Rows are points. The points of each table are mixes of a few directions, plus a little noise. How many directions does each table use, and how many do they share? Where both have some left over, give the other angles between the two spaces (their principal angles), to ten degrees, smallest first.

First:
[[-10  34  61]
 [ -9  32  57]
 [ 12 -42 -71]
 [ -7  16  29]
 [ 13 -39 -74]]
Second (5 x 3):
[[ 72 -73  35]
 [ 20 -33 -38]
 [ -8  21  36]
 [-53  54 -20]
 [-31  33  -9]]
Directions: first 1, second 2, shared 1

First (7 x 4):
[[-76  30  11 -66]
 [ 20 -20  36  13]
 [ 18 -35   0 -10]
 [-20 -12  78 -25]
 [ 38 -20 -75  19]
 [-43  72  -9  10]
 [ 58  -8 -41  58]]
Second (5 x 4):
[[-39 -40  30  11]
 [ 65  58 -25 -32]
 [-20   3 -37  36]
 [ 28 -12  76 -67]
 [-34  -6 -42  50]]
Directions: first 3, second 2, shared 1; angles 90

First, 8 rows:
[[ -1  -5  13  15  -5  -7  11 -10]
 [  4 -56  14  16  31  -6 -12  -8]
 [ -6  95 -12 -15 -60   5  34   1]
 [ -1  26 -17 -20  -7   8  -3  12]
 [  0  -1  -5  -5   4   3  -6   4]
 [  1 -17  10  11   5  -5   2  -6]
 [ -1  16 -17 -19   0   8  -9  12]
 [  4 -57  12  15  33  -7 -15  -6]]
Second:
[[ -2  11  33  31   5  20 -30 -17]
 [-42   9  17   9  32  20 -26   3]
 [-20  -5   5  19 -12  37  -9  -4]
 [ 27   1 -18 -21 -14 -26  24  13]
 [ 31  -1 -23 -13 -12 -14  14  17]
 [  6   7 -25 -37 -10 -23  32  30]
 [ 24 -37 -20 -14 -22 -39  35 -40]
 [ -7   0   1  17  28  17 -30   6]
 [-15  17  30   9   3   9 -11  -7]]
Directions: first 2, second 5, shared 0; angles 30, 40

First:
[[ 34 -44  26 -83 -37  34  29  44  95]
 [-17  23 -13  40  18 -16 -15 -21 -45]
 [ -7  10  -6  18   9  -7  -6 -10 -22]
 [-11  14  -9  25  12 -10 -10 -14 -31]
 [-17  22 -13  40  19 -16 -13 -22 -47]
 [ 17 -22  14 -40 -19  17  16  23  50]
 [  0   0   0  -1   0   0   0   0  -1]]
Second:
[[ 32  12  48  12  -1 -62  -4   7  20]
 [-27 -16 -53   1 -45  14  54  22 -36]
 [-11  -9 -45  -3 -30  19  35   9 -34]
 [ 16  -9 -33 -24 -27  26  26   6 -15]
 [-17  -9 -23 -21  23  66 -23 -17   5]
 [-34  -5  24   2  37  20 -34  -6  36]
 [-18   8 -10  10  31  26 -29 -23 -13]
 [ 23   4  37   3  -6 -44   2  11  23]
 [ 36  23  55  21  19 -64 -26  -8  14]]
Directions: first 1, second 4, shared 1

First:
[[ 16   3 -42   6   2   8 -12  -4   5  -5  -7  -8]
 [ -4 -15  -4  -7  -3  -2  -4   1  24   6  -1  -5]
 [ 15  22 -27  12   4   8  -3  -7 -24  -9  -2   3]
 [  3   4  26  13   9   3   6  19 -37 -20  -9 -11]
 [  0  12  -4  -1  -2  -1   3 -10  -4   6   7  12]
 [-19 -25  44 -11  -2  -9   7  14  17   5   1  -6]
 [-14  25   1 -17 -13 -12  12 -36  15  32  28  43]
 [-16 -21  37 -10  -2  -8   6  11  16   5   1  -5]
 [ 23  22 -57  12   2  12 -12 -14 -11  -6  -4   1]
 [ 15  22 -32  10   2   7  -4 -10 -18  -5  -1   5]
 [-18 -48  59  -6   4  -7   3  37  16  -9 -13 -31]]
Second, 10 rows:
[[-25   6   2  -5   3 -10  -7   5 -11   1   3 -30]
 [ 21  -5  -3   5  -2   9   7  -4  10  -3  -2  25]
 [-41   8   5  -9   4 -17 -12   6 -19   6   5 -49]
 [ 16  -3  -2   4  -1   7   6  -2   7  -3  -1  20]
 [-19   4   3  -4   2  -8  -5   2  -8   3   5 -22]
 [-32   6   4  -6   2 -12  -9   3 -13   4   5 -37]
 [ 25  -5  -3   5  -3  11   9  -4  12  -2  -4  31]
 [ -5   1   1  -2   0  -1  -1   1  -3   1   0  -6]
 [-23   4   4  -6   3  -9  -8   3 -10   2   4 -28]
 [ 77 -16 -10  18  -7  32  25 -11  34  -9 -10  95]]
Directions: first 3, second 1, shared 0; angles 70

First:
[[  5 -11 -35  55   6  63  -7  55 -39  24 -31 -19  63 -80]
 [-41 -13  -5   1  13 -24   3  26 -65   6 -34   8  10 -23]
 [  0 -13 -25 -11   5 -77 -58  -2 -40 -11 -20 -10 -22   8]
 [ 25  10  14 -22  -1  46  14 -42  57 -11  37  15  -5  18]
 [-39   4  27  -6   0 -33  36   9 -14   5  -6   9 -20  21]
 [ 58   9   6 -65  -4  51 -26 -92  86 -35  60  25 -20  39]
 [ -3  -3  -2  51  43 -34  35 -45  18  16  14   8 -14  21]
 [ -6  18  19  -4 -63   7   3  90   2   4 -17 -37   6 -10]]
Second (8 x 14):
[[  6  18  16  11 -18   2  32  -5  41   1  17  -4 -24  23]
 [ 26 -14 -46  84  38 -81 -39  -5 -14  21 -11 -36  -1  -4]
 [ 12  -1  17 -72 -37  48 -43  40   2 -19   2  -9  31 -10]
 [ 32 -12  17  28  12 -27 -39  57  34  26  16 -59  55  17]
 [ -2 -11  -9  24  25  10   2   3 -14  14  -6  -1  26 -18]
 [-31  -6 -21 -48   1  95  17 -31 -63 -20 -28  64   9 -63]
 [ 11  36 -24  16 -45  13  43 -50  32 -21   6  22 -82   3]
 [-51  -8  51 -45  24 -61  26  -9 -19  -2   3  23 -14  55]]
Directions: first 5, second 5, shared 4; angles 70

First, 11 rows:
[[ 14   7 -12  -7 -14 -46  16  10   3 -16   5 -21 -26  41  -1 -35 -20  37]
 [ -8  -4   6   5   9  32 -10  -6  -2  10  -3  14  18 -27   1  24  14 -26]
 [-10  -4   8   5  13  35 -15  -8  -3  13  -5  19  22 -33   0  29  15 -31]
 [-10  -6  11   5  13  43 -16  -9  -3  15  -6  23  25 -38   1  34  19 -37]
 [  6   4  -6  -2  -8 -25   8   6   2  -9   3 -12 -15  21   1 -20  -9  21]
 [ 14   6 -12  -6 -16 -45  15  11   2 -16   6 -23 -27  41  -2 -37 -20  39]
 [ 13   7 -11  -7 -15 -48  16  10   2 -17   8 -25 -28  43  -1 -40 -22  42]
 [-10  -7   8   4  12  34 -13  -6  -3  12  -4  17  22 -31   0  29  15 -29]
 [  6   4  -7  -4 -10 -26   9   6   1  -8   4 -13 -15  24  -1 -21 -12  19]
 [-26 -16  24  15  32  95 -35 -19  -6  34 -13  48  56 -83   1  75  43 -81]
 [ 14   8 -13  -8 -17 -51  18  11   4 -18   9 -25 -31  45   0 -41 -22  44]]
Second, 9 rows:
[[ 12  -3 -20 -34 -17 -32   0  23  -6  10 -34   7   3   6   3  -3  40  19]
 [-42 -24   0  -2 -55 -39 -17  -3 -18   8 -38  14 -33 -15 -40 -18  28 -43]
 [  1  23  28  62  62  27  10 -30  18 -24  46   0  10 -12 -17  19 -52   8]
 [ -4   0 -23 -26 -12 -34   3  22   3  21 -36   3   4  -8   5 -13  35   6]
 [ -8  14 -27 -19  11  10  30  10   7  39   5 -22  14   4  53 -25 -22 -19]
 [-13 -12  21  18  -1   2 -21 -15 -20 -10 -21  37   3 -31 -48  40  29 -27]
 [  1  17 -12   5  25  -8  18   7  23  11  10 -17   8   1  20 -19 -18  17]
 [ 27  -8   2 -17  -8  48 -15   8  27 -11  37 -31   6  25  47 -13 -15  37]
 [ 25  -8  30  13  -7  25  -7 -24 -34 -45  31  11 -14  32 -25  31 -25   4]]
Directions: first 1, second 6, shared 1

First:
[[ -5  11   0   1 -16  16   2 -19 -15  -5 -33 -20 -18   0  -3  -1   5   0
   -2  -7  -1  -7 -20   1]
 [  3  -7   0   0  11 -11  -1  12  10   4  22  14  12  -1   2   1  -3   0
    2   6   0   5  13   0]
 [ -2   6  -1   0  -9   9   1  -9  -8  -3 -17 -12 -10   0  -2   0   2   0
   -2  -5   0  -4 -11   1]
 [  0   1   0   0  -2   2   0  -2  -2  -1  -3  -2  -2   0  -1   0   1   0
   -1  -1   0  -1  -2   0]
 [ -6  15  -1   0 -21  22   2 -24 -20  -7 -45 -29 -24   1  -4   0   7   0
   -4 -10   0 -10 -27   2]
 [ 14 -32   2  -1  47 -46  -4  53  43  15  95  61  52  -1   9   2 -15  -1
    6  22   0  20  56  -3]
 [ -5  11  -1   1 -15  15   2 -17 -14  -4 -31 -19 -17   0  -3   0   4   0
   -2  -8   0  -6 -18   1]
 [  3  -7   1  -1  11 -11  -1  13  10   4  22  14  12  -1   2   1  -4  -1
    2   5   0   4  13  -1]
 [ -1   4   0   0  -5   5   1  -6  -5  -2 -10  -6  -5   0  -1   0   2   0
   -1  -2   1  -2  -6   1]]
Second (10 x 24):
[[ -9  22  -1   1 -32  31   3 -36 -29 -11 -64 -41 -35   1  -6  -1  10   1
   -4 -15   0 -13 -38   2]
 [ -6  13  -1   0 -19  19   2 -21 -17  -7 -39 -25 -21   1  -4  -1   6   1
   -3  -9   0  -8 -23   1]
 [  7 -16   1  -1  23 -23  -2  26  22   8  48  30  26  -1   4   1  -8   0
    3  11   0  10  29  -2]
 [  7 -16   1  -1  23 -23  -2  26  21   8  47  30  26  -1   4   1  -7  -1
    3  11   0  10  28  -2]
 [  1  -2   0   0   3  -3   0   4   3   1   6   4   4   0   1   0  -1   0
    1   2   0   1   4   0]
 [  0  -1   0   0   1  -1   0   2   1   0   3   2   2   0   0   0  -1   0
    0   1   0   1   2   0]
 [  7 -16   1  -1  24 -24  -2  27  22   8  49  31  27  -1   5   1  -8  -1
    3  11   1  10  29  -2]
 [ -6  13  -1   1 -19  19   2 -22 -18  -6 -39 -25 -22   1  -3  -1   6   0
   -3  -9   0  -8 -23   1]
 [ -6  12  -1   0 -18  18   2 -21 -16  -6 -37 -24 -20   0  -3  -1   6   0
   -2  -8   0  -8 -22   1]
 [  4  -9   0   0  13 -13  -1  15  12   4  27  17  15  -1   3   0  -4   0
    2   6   0   6  16  -1]]
Directions: first 1, second 1, shared 1

First:
[[-25 -26  -1 -59  10 -13  70  23  -7 -21 -29  20  40  52  -2 -26   8 -22
    7  75 -64  68  -8  -3  11  25  40 -23  -5  -9 -65 -40]
 [ 13  -7   3  -5   3   1  32   1 -33 -20  11  13  14  39  17   3  -8 -19
  -20  20  -5  44  17  12  -2  11   4  -5  -9   5  -5   5]
 [-39   5   4  12 -14  22  11  13   1  32  19 -29   4 -55  19 -17  50  43
    9  18  -2 -14 -24  10  -9  50   9 -16  -2  43 -36   5]
 [  5  22  21 -17 -17 -53  29  17 -19   9 -16  17 -19   7  23  -3  33  -3
   13  20 -32 -12 -12  -4 -16  -9   3  -2  18  36 -34 -58]
 [ -3   6   0 -12  14   1 -11  -2  38 -11  -1  12   7   2  -5  -8 -48 -15
   -4 -13   7  10   9 -20  -8 -11 -10 -10   1 -25  41 -12]
 [-20  26  17 -21  19  -6   3 -12  50  -5  20  10  29 -22  13  -5 -21   0
  -34  14  14  39  15 -21 -39  10 -25 -25  -6   0  58 -22]
 [ 45  -7 -14  49 -27  -7 -51  -5 -48  19 -18 -17 -63  -3 -21  29  28   9
   35 -60  18 -94 -12  19  35 -47   0  50  16   2 -24  33]
 [ 17  36  18 -22  10 -55 -33 -12  54  -5 -22  28 -15  -3 -13  12 -34 -21
   -4 -27   5 -22   9 -36 -26 -60 -32   6  19 -22  65 -53]
 [ 12  -3   2  -3   4 -18 -13 -27 -16   1 -14 -10   7   4 -26  32  61  10
  -20  21   4   1   7  13   6 -18  -6  22  -5  -4  -7  18]
 [ 12 -41 -36  57 -19  75 -11  22 -51   5  19 -26 -29   6   5 -14 -35   4
   38 -50  17 -37 -10  30  48  29  28  13  -7  -3 -40  72]
 [-17  -9 -13  17  19  55 -28 -18  32  -4  29 -19  24 -27 -11  -2 -32  12
  -21 -16  39  18  13   0   0  22 -11  -8 -20 -23  48  51]]
Second, 10 rows:
[[ -1 -42 -16  -5   5   7  23  -2 -17 -34 -15   5   3  46 -11 -15 -39 -36
    8  19  -1  15  12  10  15  13  16  -8   3 -33 -17   4]
 [ 20   2  -2 -15  21  17 -55 -33  66 -17 -13  14  45 -10 -58  21  17  -1
  -32  23  11  45   1   9   0  -5  -3  34 -10 -37  40  36]
 [ 36  29  12  -4  -7  12 -20  19  10 -11 -17   6  16 -13  -2   5  -4 -29
   19 -13 -17  -1   3 -28   2 -25   5 -14 -10  -5  17  -4]
 [ -9 -18 -14 -11   5 -18  39  17 -27  -6  -6  13 -28  53  16 -17 -68 -18
   20 -26 -17 -10   7 -15  16 -23   6 -12   9 -19 -14 -31]
 [ 18  -8  -4   1  -7   2 -16  -2  -1   1 -19   2   3   2 -23   8  37   3
    8  14 -13  -2 -16  15  16   1  17  25   2   0 -30  15]
 [-56 -62 -30  -4  19 -21  46 -29 -13   0  20   0 -28  55  -1 -14 -42  25
  -24  13  20  11   7  34   4  28  -3  12  17 -19 -23  -2]
 [ 23  32  19  10  -9  24 -54 -14  36   7   3 -12  38 -66 -18  21  78  15
  -19  24  16  10  -7   8 -17  17  -5  12 -13  23  21  34]
 [-51  21  24  45 -27   1  59  18 -59  27  60 -45 -30 -60  95 -23  16  29
   -1  -8  39 -42  12  -1 -52  60 -28 -72   4  84   2 -25]
 [ 50  46   6 -14 -18 -23 -36  35  -3  43 -36  19 -24  -8 -18  22  47  17
   44 -44 -61 -41 -40 -21  35 -75  19  49   5  19 -42 -19]
 [-27  -4   0  -2  15   3  17 -11  12 -10  27  -3   4   3  20  -9 -45  -2
  -21  -6  26  16  22  -9 -21  13 -20 -27  -3  -8  41  -7]]
Directions: first 6, second 5, shared 2; angles 30, 40, 90
